Rows are points. To make a cloud, some directions were put in groups of two or more. Within a group, all points are equally far from the middle, so they leave a hole (a ring in 2 directions, a hollow ball in 3). The other directions are filled evenly. Then the cloud was stretched, turned, moved and blurred a little. How many holes are there, and how many directions does each take, smallest first?

Cloud (20 x 3):
[[ -9 -55  31]
 [-48  63  -4]
 [ -2  21  44]
 [ 49  67  18]
 [-12 -45 -60]
 [-41 -12 -78]
 [-29 -75 -44]
 [ 28 -17  32]
 [-47  -6 -96]
 [ 18 -43 -63]
 [ 13 -25  77]
 [ 11  -5 -51]
 [ 68  31  -2]
 [ 25  56 -15]
 [-32  19  -7]
 [ 71 -45 -10]
 [-25 -51 -30]
 [-35 -13 -92]
 [-53 -39   1]
 [ 54  59  33]]
Holes: 0

Cloud:
[[ 28 -68  22 -16]
 [ 14 -78   7  63]
 [ 17 -71 -53 -69]
 [ 77   2 -40 -12]
 [-32 -48   0  48]
 [  6  11  24 -63]
 [  2 -69 -11 102]
 [-71 -35  63  35]
 [ 18  27  35  -1]
 [-17  16 -22 -13]
 [-56 -30  37  13]
 [ 58  10  46   1]
 [ 36  42   6 -18]
 [ 84   4  16  46]
 [ 40 -18  19  39]
 [  9  24 -94 -29]
 [-67 -16 -95  -2]
 [ 31  34  37 -10]
 [ 61  43 -31  48]
 [-17  -9  10  41]
 [ 24  42  26 -22]
 [  5 -54 -19 104]
 [-50   6 -34 114]
 [-57  19   8  51]
 [ 12 -94  -4  16]
 [ -8  29 -69 -36]
 [ 33  35  11  90]
 [  9 -58 -52   1]
 [-26  -4 -46  54]]
Holes: 0

Cloud:
[[ 33 -43 -67 -35  -5 -23]
 [-27 -46  30 -29  34  26]
 [-86   5  -1  -8 -49 -37]
 [-16  31  68 -16 -63 -57]
 [-35 -32 -38  14 -84 -74]
 [-56   1   8 -64 -30 -34]
 [ 32 -13 -61  66  36  37]
 [ -4 -57 -16 -42  50 -24]
 [ 92  49 -23  -7   5 -45]
 [-12 -25  41 -12  26  84]
 [-67 -51  19  37  -2 -44]
 [ 85  32 -21 -23   4 -77]
 [  7  45 -52   8   0  77]
 [ 70   9 -24   9 -67 -10]
 [ 69  46  24  18  51 -52]
 [ 39 -76  30  46  16  27]
 [ 73  -8  68 -74   9  12]
 [ 27  19 -66  16  73  39]
 [-33  64 -20 -10 -33 -13]
 [-28  57 -27 -23 -33   0]
 [-14 -43  -3  50 -10  69]
 [  5  12  58 -74  37 -70]
 [ -3 -47 -13  47 -54  34]
 [ 18  -1   4  74 -48 -60]
 [ 65 -40  71  11  21 -30]
 [ 62 -50 -65 -36  -4  20]
 [ 75  20  -7 -50  -8 -89]
 [ 41  82 -15  -8  29 -62]
 [  2   8  23   1  86  23]
 [ 38 -68  -9 -14  35 -74]
 [ 91 -34  62  30  31  23]
 [ 11  66 -34  20  38  35]
 [ 47 -79  11 -35 -20 -23]
 [ 76  71 -13 -13  39 -23]
 [ -2  -4 -80  25 -33   3]
 [-16   2 -55  54  48 -29]
 [ -8  81 -40 -14  29 -70]
 [  9  49 -49  26  45  47]
 [ -3  22  81 -11 -19   4]
 [-27  20  14 -89 -10 -58]
 [109 -34  46 -43  34  -3]
 [  4  21  40  16  61  52]
 [ 11  37 -63  18  58  25]
 [ 26 -23 -49  59  57  17]
 [-28 -19  -7  45  59  -4]
 [ 66   0  36 -46 -65   7]
 [ -6  35  39 -19  77 -75]
 [ 21 -42 -29  24  80   3]
 [ 29  65 -34 -52  -4  18]
 [ 59 -65  38  10  31 -41]
 [-68 -49   5  22 -48 -33]
 [ 28  82 -24 -24  26 -69]
 [ 44 -27 -70  -7  68   8]
 [114 -37  51 -12  50  18]]
Holes: 2 (2, 3)

Cloud, 46 rows:
[[  32   33   33  -61  -62    7]
 [   2  -19   82  -22   20  -73]
 [  37  -27  -48   56   36   36]
 [ -30  -62  -21  -23   87  -42]
 [ -15  -55  -19   27   25   83]
 [  -4   21   -5  -57  -66   35]
 [  41   14   48  -69   53   32]
 [  38  -61   66  -18  -19   50]
 [ -74   24   -7   30  -15   23]
 [ -49    8  -28  -78    3  -52]
 [  -3   70   22   26  -38   40]
 [  31  -98  -38   25   -7  -10]
 [ -17   41   10   -7   34  -91]
 [ -15    1  -55  -53   -8  -90]
 [  20   -5  -76  -74   45  -21]
 [   8  -85  -11  -68   37    9]
 [  29  -20  -77   41   19   43]
 [ -50  -44    1  -55   27  -57]
 [  53  -83   23   18  -13  -39]
 [  -3    1  -83    1  -16   68]
 [  -4    7  -66  -65  -10  -74]
 [ -38   36  -47   -6   44  -80]
 [  36  -59   70    7  -23   43]
 [  46   25   21  -15  -61   57]
 [ -21  -39   74  -41  -17  -22]
 [ -46    7   64   53  -11   27]
 [ -34   46  -57  -25   43   66]
 [ -15   63   21   58  -24  -10]
 [  27  -94  -12  -10   16  -66]
 [ -26  -29   66   17  -44   11]
 [  46  -52   23   68   -3   22]
 [  14  -52   92  -34    0  -20]
 [  47   23   32  -69  -48   18]
 [  26   14  -75   25  -50   -4]
 [  -8  -44  -18  -64   89   31]
 [ -63   -8    3   28  -33   17]
 [ -45   16  -56   66   -6  -39]
 [ -56   36  -74   24  -13   13]
 [ -14  -13  -37  -35  -12 -106]
 [  27  -51  -72  -26  -23   52]
 [  28  -53   73    2  -20  -56]
 [  64  -49  -66  -18  -29    3]
 [ -30  -75    6  -36   -6  -29]
 [  -7   27   44  -36  -73   -8]
 [  31   13  -74   40    1   30]
 [ -27   52   67  -29   28  -56]]
Holes: 3 (2, 2, 2)

Cloud (88 x 8):
[[  20   13  -31  -55  -16   58  -30   -1]
 [ -48    9  -75  -13  -38    7    1  -18]
 [ -92    6  -26   20   62   17  -32   33]
 [ -69  -75   12    9  -57  -13   -2  -18]
 [ -43    9   41   32   18 -109    5  -17]
 [ -54   32   52  -24  -22  -97   -2  -14]
 [-101   41  -30    2   76  -20  -14   -3]
 [ -28   22  -51  -16   12  -62  -95  -14]
 [  32   25    7  -89   42  -61  -25  -26]
 [  47    0  -46   16   90   45  -14    5]
 [ -24  -38   56  -40   52  -52   49   -4]
 [   8   87  -48   42   37    8   16    9]
 [  38  -45  -44   32   57   10  -57   50]
 [ -68  -39  -29  -23   90  -60  -39  -11]
 [  18  -53    4  -36  -17  -95   12  -11]
 [ -42   -5   -1   77   69  -68  -16   11]
 [  -8   -5  -35  -65  103  -35   15  -13]
 [   2  -23   44   25   52   -9   62   31]
 [  -7  -26  -15   -9  -76  -31   17   52]
 [   5   16  -39   21   21  -66  -29   94]
 [  -3  -74  -36    2   -1  -86   -6  -23]
 [  15    3   -9   31   76   66   24   -6]
 [ -43  -33   35   -8   35  -11  -62  -87]
 [ -43  -47   38   24   60  -72  -34  -43]
 [ -15   45    9   74   24  -76  -20   39]
 [ -41   72   55  -21  -36  -42  -15   -6]
 [  55  -55  -31    1   50   33  -62  -24]
 [  22  -24   63   36  -34   28  -30   24]
 [ -54  -60    9    9   96   21  -26   -5]
 [  11   59  -33  -44  -24  -68    8  -39]
 [  61   41   -3  -29   49  -13  -48  -72]
 [ -13   15  -31   69   -1   66  -19   -9]
 [ -24  -96   17  -29   10  -61   14    8]
 [ -51    6  -73  -18  -18  -23   19  -38]
 [  25  -57   21  -42  -48  -28  -63   13]
 [  65    2   -4  -19   21    3   -8   85]
 [  23   88   23   24  -10  -74  -17  -10]
 [ -25    2  -36   64  -15  -11   10  -83]
 [ -26   -1  -51   92    9  -50    2  -29]
 [ -66   13   15    7   74  -22  -85  -16]
 [   5   49   44   39   44  -47  -41   50]
 [ -10   -9  -76   47   43  -76  -10  -38]
 [ -20   40  -18   44   58   19   61   -3]
 [  16  -31   21    5   28   49    6  -90]
 [ -46  -79   -5  -17   26   57  -31   14]
 [ -50  -24   17  -22  -23   57   21  -66]
 [ -34   71   -3  -74   -8  -62  -19  -18]
 [ -33   -8   52    8   77  -68  -29   40]
 [  45  -46   13  -38   29  -83  -60    3]
 [  -7  -12  -20   -7   50  -55  -37   99]
 [  29   40  -29   35   63   49   26   18]
 [  85   -6   51  -16   29  -17   -2  -35]
 [ -57  -68   35   -6  -45  -59   15  -20]
 [ -54   38    3    3   93   31  -43    2]
 [ -84  -77   -9    6   -8  -40   11  -37]
 [ -43   -7   31  -56   47  -72   52  -18]
 [ -36  -21  -86   15   67  -46   -3   10]
 [  36  -35    5   46   51 -100  -14  -26]
 [   3   10    9  -82  -36   38  -10   -4]
 [  26  -18   35   21   26   19   73   -2]
 [ -53   58   -5  -70   17  -17  -61  -37]
 [ -18   13   47  -50   15  -33  -63   68]
 [ -67   -8   13   59  -25  -73  -12  -37]
 [ -21   52  -46  -49   40   -2  -81    2]
 [   3   23   37   42  -32  -92   -6  -37]
 [  28   13   29   48   55   -8   20   66]
 [  16   -5  -36   43   28 -121   -1   14]
 [  -3  -74    0  -28  -21  -86    7   -9]
 [ -35  -83   10  -25  -62  -13  -33  -12]
 [  24  -54  -31   85  -16   21   -1   13]
 [ -81  -43  -17   45   36   -9   29  -46]
 [ -31  -54  -26  -21   45   40  -60   44]
 [  32  -80   -1  -25   -1  -44   33   29]
 [ -49   25  -84    6   -6  -55  -29  -24]
 [ -49   11   13  -14   26   34   66   33]
 [   1   37  -79   51   74   -7   10    1]
 [  -3   35  -32   48  -14  -36  -64  -75]
 [ -82  -32   -3  -12  -50  -34  -47  -52]
 [ -33  -17   51    0   62  -27  -37   71]
 [  15   18  -49   23  -36   -3  -86  -25]
 [  37   94  -14    6  -16    7  -30  -26]
 [   7  -34    8  -31   44  -23  -30   97]
 [ -12   34   48  -27  106  -32   11  -15]
 [  -6   18  -55   73   85    9  -17    7]
 [ -16   35    2   25  -36   57   15  -56]
 [  33   -6   45   41  -72  -24  -13  -22]
 [  27  -32  -54   10   37   -8   32  -74]
 [  10   81  -55  -10   -8  -37  -24  -45]]
Holes: 3 (2, 2, 4)
